Every row gives one point. A path goes straight from each point to the next, and from the last back to the first. The post is the endless flat space through its rows: a point in 2 columns, a line in 3, a plane in 4, and so on, so that a path can go around it. How many times does the path go around the post? Going back the other way cancels.
In the rows, 128 means zero.

Post, one row:
[[145 112]]
Path:
[[152 140]
 [ 88 129]
 [111 110]
 [123 164]
 [175 170]
 [202  95]
 [170  64]
 [102 101]
 [ 86 140]
 [150 148]
 [176 122]
 [192  64]
 [111  92]
 [115 132]
 [128 172]
 [174 126]
 [188 147]
 [208 112]
 [152  88]
 [ 81  80]
 [ 99 161]
 [177 167]
 [169 112]
 [202 131]]
Times around: 3

Post (7 x 8):
[[136 154 133 103  42 113  60  76]
 [109 117 100  81 100 133  82  76]
 [160 175  98 159 145  80 168 102]
 [150 196 154 163 166  62 113 149]
 [182 116  79 117 130 168 159 138]
 [154 103 154  81 114 138 153 130]
 [140  74 129 111 109 123 128 105]]
Path (25 x 8):
[[170 113  96 109 117 147  74 165]
 [123 122  33 101 117 120 107  74]
 [216 174  41 157 144  95 166  83]
 [212  91 132 111 123 163 156 102]
 [202 123  87 196  75 178 161  93]
 [105 157 119 156 157 122 143 163]
 [126 131 103 161  81  90 127  95]
 [141 161 143 157 137 144 144 111]
 [120 160 203 160 177  11 139  89]
 [138 142  81 122 197 122  80 130]
 [148 167  31 130 190  67 104 106]
 [203 125 102 130  90 146 107 113]
 [186 160 120 141 157 224 119 156]
 [109 161 200 105 107 148 111 138]
 [150  58 158  98 126 130 154 175]
 [140 130  48 123 156 126 101 116]
 [170 158 115  54 106 121 175  70]
 [166 184  99 154 165 116 138  85]
 [153 159  94 188  64 112 133  60]
 [152 144 131 121  39 116 196 122]
 [ 89 122  73 113 196  83  90 135]
 [174 152 112 141 161 146 161 198]
 [117 127 118 151 155 130 203 117]
 [170 140 174 108 129 157 126  95]
 [209 184 127 142 181 136  69 162]]
Times around: 1

Post:
[[ 97 120 114 122  80 121 108 127 132 117 115  57 141 168]
 [117 157 123 160 141 204  91 121  86 140 141  88 162 126]
 [153 194 121 150 110 170 119 106  87  61  91 131 128  88]
 [130 114 127  27  92 133 138 127 135 148 151  61 126 188]
 [138  95 120 141  88 154 152 158  99  85 150 111 146 164]
 [151 124 131 126 117 147 142 121 125  88 127  62 164 159]
 [148 126 125 141 126  75 119 131  87 122 135 103 149 124]
 [163  81 177 121 189  26 123 137  95  64  67 160 123 139]
 [124 106 137 150 118  94 160 130 133 128 124 109 125 162]
 [122 118 118 175 118 105 150 115 116  74 157  92 100 100]
 [117 139 121 174 125  77 112 164 168 120 151 104  88 107]
 [159 172 139 160 132 155  75 117  78 158 138  68 115  96]
 [150  84  72 120 101 124 139 119 141 121 155  84 107 146]]
Path (26 x 14):
[[126  79  98 117  84 145 178 149 172 143 141 125 161 177]
 [132  91 148 102 147 185 153 131  47 120 129 106 153 147]
 [ 98 138 135 115 160  97 126 153 165  90 116 122  96 146]
 [177 161 118 129  83 174 193 155 111 148 111  68 169 193]
 [117 139  85 188  85 113 126  81  99 100 131  77  74 102]
 [165 110 122 143 130  96 111 132 124 108 161 107  88 109]
 [ 87 154 142 149 105 135 117 139 167  93 147  65 149 127]
 [138 149 170 181 130 188 124 103  76  64  55  83 134  98]
 [ 94 134 145 130 142 142 132 146 117 113 187  17 162 148]
 [158 156 119 156 146 114 158  87 109 101  99 111 175 146]
 [179 140 128 121 141  90  78 123  73  98 137 111 155  98]
 [ 77 124 185 181 106  70 127 159 132 152 165  50 135 139]
 [145 100 119 140 135  86 135 141 176  96  94  86 109 136]
 [149 137  93 118 128 135  95 127   7 135 144  99 138 125]
 [172 121 106 152 145  68  63 179 150 123 154  46 129 157]
 [ 99  89 111 137  81  93 127  97  61  76  93 171 129 158]
 [148  65 109 147 106 132 140 122  89  93 128  95 171 155]
 [179  96  74 181 146 121 120 124  95  95  72 172  83  77]
 [120 121 111 105  97 145 149 196 121  90 108 163 178 202]
 [ 49 161 144 173  72 131  58 211 115 129 175 117 131 180]
 [162 102 118 133  92  92 138  97 152 125 110 113  86 139]
 [112 142 117 161 136 106 146 107 170  60 128 108 135  82]
 [134 151 146 145 157  89 215 103 144  86 160  94 135  97]
 [120 117 123 154 125 140 144  93 105  63  97 103  86 128]
 [167 138 120 118 153 195 115  63  53  81 146  91  85 101]
 [175  89 161 174 133  50 134 128  74 142 128 136 106 120]]
Times around: 5

Post:
[[138 127 117 158  78 140 131 124  91 159 166 129 103  85 174 103 100 141]
 [115 135 141 118 101 108 102 120 130 117 141 120 130 102 143 170 139 117]
 [159 141 131 191 145 132  69  99 132 110 148 153 111 100 174 157 102 117]
 [160 125  94 104 130 149 114 111 125 173 134 107 153  41 183 162  45  88]
 [142  83 176 157 154 110 127 127 144 125 140 116  49 112 135 123 165 106]
 [135  79 130 107 123  98 108 122  96 124 155 111 131 133 127  67 164 174]
 [142  95 137 165 134 115 111 119 117 141 118 151 120 108 144 147 173 170]
 [145 105 106 115 103 176 143 145 171 113 185 195 104 112 142 125 144 147]
 [ 84 114  98 137 124 118 130 144 105 107 136  96 138 142 104 119 133 126]
 [107 115 119 147  76 131 154 103 124 150 103 141  95 121  85 113 134 119]
 [126 127 151 106 125 157 137 104  97  86  76 123 126 178 180 131 132 168]
 [153 100 130 175  71 132 136 137 145 140 116 122  68 107 133 109 159 142]
 [151  98 179 127 172  70 131 101 134 109 122 161 153 143 159 103 161 211]
 [146 120  79 115 147 112 145 122 117 118 154 141 107 116 139 121 135 122]
 [141 130 138 134 141 105 139 123 101 107 108 138 127  89  87 128 144 148]
 [130  89 164 179 160 118 133  93 171 105 150 105  90 100 128 109 202  74]
 [149 212 132 134 119 104  90 138 148 176 126 160 122 109  85 143 129 125]]
Path:
[[146 200 107 182 114 116 108 127 156 119 181 176 172  90 103 120 166 120]
 [139 102 136 157 158 132  92 105 144  92 139 103  95 168 193 163 140 103]
 [210 152 112 145 122 155 122  73 151 114  84 137 116  99 180 145  94 164]
 [ 97 134  95 117  55 102 149 150 103 212 169 149 102  83 111 113 147 154]
 [ 85 112 128 124 135  90 113 135 143 136 131 115  72 165 127 130 166 176]
 [163 134 125 129 101 137  82 154 135  97 143 146  81 141 137 158 120 182]
 [128 160 132  59 158  81 117 149 119  99 171 157  94  80 164 175 154 178]
 [171  87 220 189 128  99 115  92 149  86  97 133  90 109 174  79 134 168]
 [144 112 145 124  78 175 120 199 172 113 167 142  96 122 130 112 130 145]
 [124  41 146 114  24 142 151  92 175 125 155  71 106  95 167 144 113  88]
 [122 122 169 162 170 116 112 127 117 125 125 144 135 119 122 156 103 129]
 [130 179 122 144  80  45 121 128 108 146 163 165 140 109 119 109 107 140]
 [143 143 110 147 177 117 121  65 145 145  60 148 147 148 132  97 111 145]
 [ 84  99 164 159 140 117 150  94 142 112 156  93 174  96 187 122 172 137]
 [150  64 147 171 164 157 145  68  97 147 172 139  73 151 144  91 124 112]
 [116 116 119 181  73 112 130  87 117 163 176 145 173 116 118 105 160 109]
 [136 123 169 131  92 117  76 117 139 116 102 170  98 118 142 189 170 121]
 [129 115 100 176 105 138 122 110 141 144 166 170 120  68 166 119 177 113]
 [130 112 181 161  87 111 112 130 153 113 161 163 147  99 177 151 153 155]
 [151  84 101 176 159  75  96 138 211 118 178 131 148 133 181 165 148 127]
 [141  87 142  87  57 152 107 143  98 153 150 117  80 113 156 140 181 172]
 [143 175 162  98 158 102 151 115 154 105 142 119  95   7 113 145 144 102]
 [151 181  92 148  92 104  92 159 124 126 194 172  92  87 116 112  98 132]
 [149  69 159 145 119 107 125 150 114 131 132 146  70 130 137 133 124 152]
 [136  48 108 121  66  26 155  91 130 134 184  63 120 103 156  87 222 113]
 [146 190 110 125  89 148  49 104 175 153 171 123 143  86 107 150 116 120]
 [128 124 160 134  64 153 107 106 118 157 120 119  74  70 162 137 121 117]
 [150  78 133 107 129 145 159  74 125 158 104 175 128 136 138  43 189 174]]
Times around: 2

Post, 17 rows:
[[151  86 123  75 160  84 104 135 116  88 140 128 101 138  82 124 121 123]
 [119 130 100 129 117 170 137 133 175 113 108  78 120 129 163  75 139 135]
 [125  77 212  80 122 110 169 176 133 156  95  78 112  99 162 115 167 160]
 [147 173 133 141 129 142  88 162 159 106 147 133 123 103 104 105 129 125]
 [150 126 124 143 117 154 142 108  50 100 130 141 154 112 159 134  83 150]
 [118 143 165 129 127 148 141  48 110 104 135 148 173 112 134 148 172 111]
 [113 154  94 111 117 120 155 167 160  98  84  95 135  91 133 149 112 146]
 [112 154 139 168 117 123 146  74  75 142 134 146 156 168 145 153 189 159]
 [161 215  85 129 142 125 164 153  78 145 140  92 223 116 160 108 166 126]
 [135  84 144 110  73 114 122 161 149 128  74  74 137 133 125 111 178 170]
 [130 133 111 135 158 128 112 148 137 135  97  68 126 126  96 114  96 143]
 [156 106 112 142 128 113 149 166 139 120  92 122 167 159 134  73  78 143]
 [122 148 148 119 125 136  87 133  81  67 106 176 102 101 108 114 109 108]
 [129 111  72 123 206 202 146  89 111 105 163 132 193 135 132 128 161 100]
 [145 114 164 109 134 103  78 149 192  76  44 112  59 185 103 154 110 166]
 [119 161 109 123 126 154 150 114 127 141 122  65 179 153  89 120 133 195]
 [109 112 102  93 182 113 104  95 142  70 120 137 193 127 114 147 135 152]]
Path (29 x 18):
[[ 92 146 147 142 105 247  91  93 173 138  65  72 125 119  85 156 172 117]
 [155 146  40  89  96 189 134 118  45 108  85  94 197 114 157 145 179 164]
 [162 157 123 136  75  70 143 182 197 186  82   7  80 159 101  63 168 205]
 [106  99  83 122 144 173 145 135 140  77  97 114 198 111 112 117 135 160]
 [106 129 139 130 186 158 170  85 104  62 130 134 202 117 161 148 104 187]
 [169  69 146 137 120 104  75 227  55 113  65 143 135  99 185  57 118 170]
 [118  72 207 115 137 137 125 154 185 177  90  82 182 128 179  83 177 227]
 [118 141  86 126  87 127 118 175 135  90 101 108  72 108 108 101 125 157]
 [120 111 162 114 132 103 158  89 116  71 150 139 206 117 162 178 175 193]
 [ 78 149 152 129 125 166 106 127 198 167 127  26 151 116  71  99 219 132]
 [ 94 121 182  75 167 138 146  74 177  70 170 121 163 118 160 164 147 166]
 [ 88  94 156 113 184 123 134 122 158  70 166 117  63  86  50 166 107 116]
 [133 137  93  95 160  68 162 101 115  96 147 135 208 100 128  97 135 110]
 [116 161 114  74 159 114 135 146 154 130  57 112 134 105 106 104 141 118]
 [102 114 132  83  95 201 197 202  37 212 104  43 193  61 183 125 181 182]
 [151 134 158 105 100 134 194  92  49 134 136  88 161 160 168 161 142 168]
 [173 133 188 164 162 164 133 137  98 133  93  85 180 147 144 112 105 141]
 [171  91  93 106 162 180 102 131 129  73 144 117 137 136 121 125 129 152]
 [134 124 105 168 154  84 130 173 155 143 151 160 122 107 131 108  86 169]
 [140 133 168 155 116 163 123 145 107 188 102 109 239 106 171  57 171 151]
 [150 153 115 154 144 184 114 144  93 124  74  80 113 171 165 163 113 129]
 [102 115 185 166  93 141 158  95 115 153 155  89 151 130 124 165 207 149]
 [143 110 118 154 145 115 143 177 122 102 133  81 140 116 121 155 130 142]
 [163 134 171 127  97 151 133 168 146 139 108  71  88 143 148 167 164 166]
 [144 126  75 120  83 103 139 162  96 118  95 136 228 127 113  74 127 114]
 [115 157  78 159 145 181 145 119 138 125 114 150 150 134 190 100 132 152]
 [195 170  96 151  89 117 177 106  32 115  77 118 194 191 209 148 154 166]
 [120 150 127 145 116 198 106 142 199  74  95  95  82 121 112 105 161 109]
 [119 142  72 132 232 119 117 131 115  60 149 165 134 148 122 119  81  53]]
Times around: 0

Post, 17 rows:
[[183 181 158  91 149 117 160 158 125 165 103 119 124 136 123 131 157 113]
 [162 138 113 191 100  77 181 145 119 162  99 138 141 162 116 142 119 153]
 [143 143 132 107 107 127 137 118 119 119 135 108 141 117 152  71  99 160]
 [123 141 131 124 128 130 147  71 154  67 156 141 133 108 124  50 121 135]
 [131 128 133 170  89 110 105 157  95  95  92 144 122 131 124 156 118 126]
 [113 148 148 162  92  60  93 188 156 116 104 101 123 131  81 186 106 150]
 [151 179  89 111 154 155 157 141 111 146 141 125  98 125 115 135 136 144]
 [134 180 125 132 141  93 169 147 114 209 100 131  83  92 139 145 183 146]
 [103 121 138 109  68  83 106 146 133 119 111 122 171 113  90 114 120  93]
 [150 147 121 107 154 126 127 130 123 151  74 149 112 131 125  87 148 176]
 [172 160 114 129 118 148 151 143 137 136 100 142 120  73 118  84 146 118]
 [108 160 156 160  77  86  85 164 123 183  90 123 121 154  80 160 103  96]
 [100 130 110 124  90 108 135 137 154  73 138 121 125 129 158  57 119 107]
 [128 147 116 146  87  69  76 141 151 171  85 130 146 136 143 174 114 124]
 [114  91 139 109 123 168 197 107 150  90 148 152 139 108 172  56  68 135]
 [135 160 120  75 119 134 161 120 123  72 137 170 116  88 138  67  75 118]
 [151 178 119 157 198 117 151 159  97 200 110 137 117  97 130 101 163 143]]
Path, 23 rows:
[[ 98 124 138 210 164 146 131 136 145  73 161 121  72  84 106  69  98 164]
 [134 130 111 109  96 144  65  97 123  14  95 121 117 139  67  70 126 167]
 [113 139  75 122  91 159 146 163  99 152 102 114 136 139 125  90 163 101]
 [ 97 179 143 112 121  78 147 106 146 175 128  80 106 111 112  68 149 111]
 [125 130 131 165  62  89 144 154 163 133 112 123 114  87  62 132 141  21]
 [143 131  99 160 138 121  67 101 122 249 105 149 148 137 126 112 135 175]
 [154 143 200  76  95 103 221 155 173 192 126 139 166 128 196 166  74  68]
 [167 118 141 129 110 111 132 125 155  95  11 173 119 137 115 160  94 191]
 [ 80 132 135 137 168 129 137 129 143 126 154  86 147 100 108 121 113 119]
 [161 163 130 101 131 118 186 209  98 100 104 140 169  88 142 113 156 121]
 [188 124 104 171 126 191 157 164  93  34 143 135 128 110 118  83 132 185]
 [134  48 157 183 162 104 161 151 125 106  96 128 156  68 144  71 173 180]
 [118 189 155  68 114 116 118 156 131 177 106 110  90  83  85 171 111  49]
 [113 205  99 138 121 128 152 101 111 133 162 145 130 116 119 157  95 101]
 [142 209 118 122 120  47 106 171 158 131 115  65 129 104 154 142 200  99]
 [153 149  80  89 106 191 186  75  84 167 128 165  92 118 130 106  81 119]
 [174 123 150 108 119 122 111 170 133  97  85 148 116 159 129 156  90 146]
 [144 169 162 179 122 126  91 150 132 157  81 166 133 130  62 103 141 111]
 [112 185 169  95 158 104  75 177  70 153 122 123  96 155 111 117 129 149]
 [159 163 122  74 137 102 133 100  89 128 128 120 119 105 153  91 158 125]
 [117 142 126 157 104 161 132 177  80 121  96 120  95  77 161  82  90 118]
 [149 169  42 200 120  79 126 138 138  89  89 160 146 161 114 184 152 201]
 [ 80 138 170 121  93  92 124 109 181 148 164  96 161 166  67 107 147 127]]
Times around: 1

Post, 17 rows:
[[135 148 161 112 150 152 121 125 127 129 127 110 169 144 153 149 138 131]
 [130 100 120 132 152 134 123 150 136  75 154 139 157 163  93 132 111 159]
 [135 123  88 110 108 107 128 103 128 111  88 154  90 142 134 115 120 167]
 [ 81 130 128 149 128 129 107 123 148 154 168 150 117 140 159 165 112 110]
 [131 133  95 108 124 132 153 117 127 174 138  58 148 133 109 148 112  86]
 [145 117 118 166 138 107 185  99 111 121 113 129 157 147 107 124 114 127]
 [ 85 172  87 122 147 131 158  93  99 149 158 111 128 157 100 155 130 145]
 [149  83 149 129 122 105 127 144 161 136 139 126 150  91 125 142  93 154]
 [120 115  93 115 113 127 113 154 168  87 140 167 132 114 107 114 150 131]
 [159 140 135 123  97 141 119 127 116 121 138 129 168 115 127 105  92 144]
 [ 82 125 114 136 103 120 136 131 132  98 147 145 129 116 129 179 121 109]
 [ 94 191 130 102 113 148 149 134  88 118 130  95  97 171 122  85 127 126]
 [117 126 107 141 122 121 103 142  87 121 156 154  77 138 100 149 115 127]
 [122 104  95 111 129 135 115 127 115  86 177  76 137 123 169 163 124 123]
 [ 77 171  82 123 115  89 136 154 140 117 130  97 142 106 108 125 125  72]
 [130 128 129 130 110 163 106 132 116 114 123  97 125 128 119 104 102 156]
 [118  84  96 114 159 129 165 127 109 139 123 114 176 129 109 133 111 149]]
Path, 25 rows:
[[119 113  99 101 186 131  97 155 165 163  98  90 159 140 137  51 108  97]
 [105 109  87 143 157 144  88 161 198 146 142 164 167 122 131 123 140  93]
 [ 86 195  92  87 132 146 158 143 137 156 147 162 121 163 105 132 212 128]
 [175  94 103  81 167 153  86 137 160 143 112 128 115 249 120 144 161  86]
 [146 107 150 131 131 136 110 137  63  30 120  66 131 157 131 148  89 125]
 [134 140 137 126 160 108 171 104 171 135 103 106 127 163  90 137 113 108]
 [128  88 121 144 126 173 165 131 130 114 164 106 128  97 131 144  95 181]
 [150  71  94 113 153 124 114 174 181 137 152  93 152 153  95 150 114 157]
 [144 120 116 114 116 115 104 131  98 127 130  98 102 170  65  99  97 163]
 [106 161 147 130 110  70 124 137  85 110 106 123 117  71  77 195 108 115]
 [133 170  65 121  97  75  98 112  80 128 124 132  82 122  76 159  89  96]
 [106 149  64  96  67 144 116  83  98 123 139 184 105  92 183 162  61 193]
 [ 58 142 124 164  97 163 100 157 106  90  82 117 140  86 118 136 104 126]
 [119  99 129 120 165 123 124 139 133 188 145 121 138 168 125 166 137 122]
 [125 152 124 114 147 101 118 150 105 164  95 162 148 102  89  99 140 127]
 [134 117 113  94 121 157 118 141 184  64  89 159 113 142 122 102 169 130]
 [172  82  94 120 153 100  84 150 186  83 151 130 119 118 150 172 146 127]
 [ 61 121 145 136  92 131 167 138  87  78 152 116 127 150 162 147  64 174]
 [ 99  76 103 161 160  60 109 137 168 129 130 137  92 122 135 148 128 135]
 [ 93 131 129 104  96 140 123 168  97 129 144  94 145  97  98 124  91  93]
 [145 143 123  98 135 131 166 135 209 122 124 132 143 121  79 115 182 128]
 [189 136 123 102 123  95 123 141 150 147 100 154 129  68 120 144 119 123]
 [162 120  87 139 159 115 123 105 142 134 153  96 144 145 107 146 104 197]
 [144 129  54 124 145 112 146 108  93 131 201  81 140 196 113 131 112 123]
 [126 144 130  90 115 113 134  99 162 203  88 108 117 122  97 125 126 121]]
Times around: 5
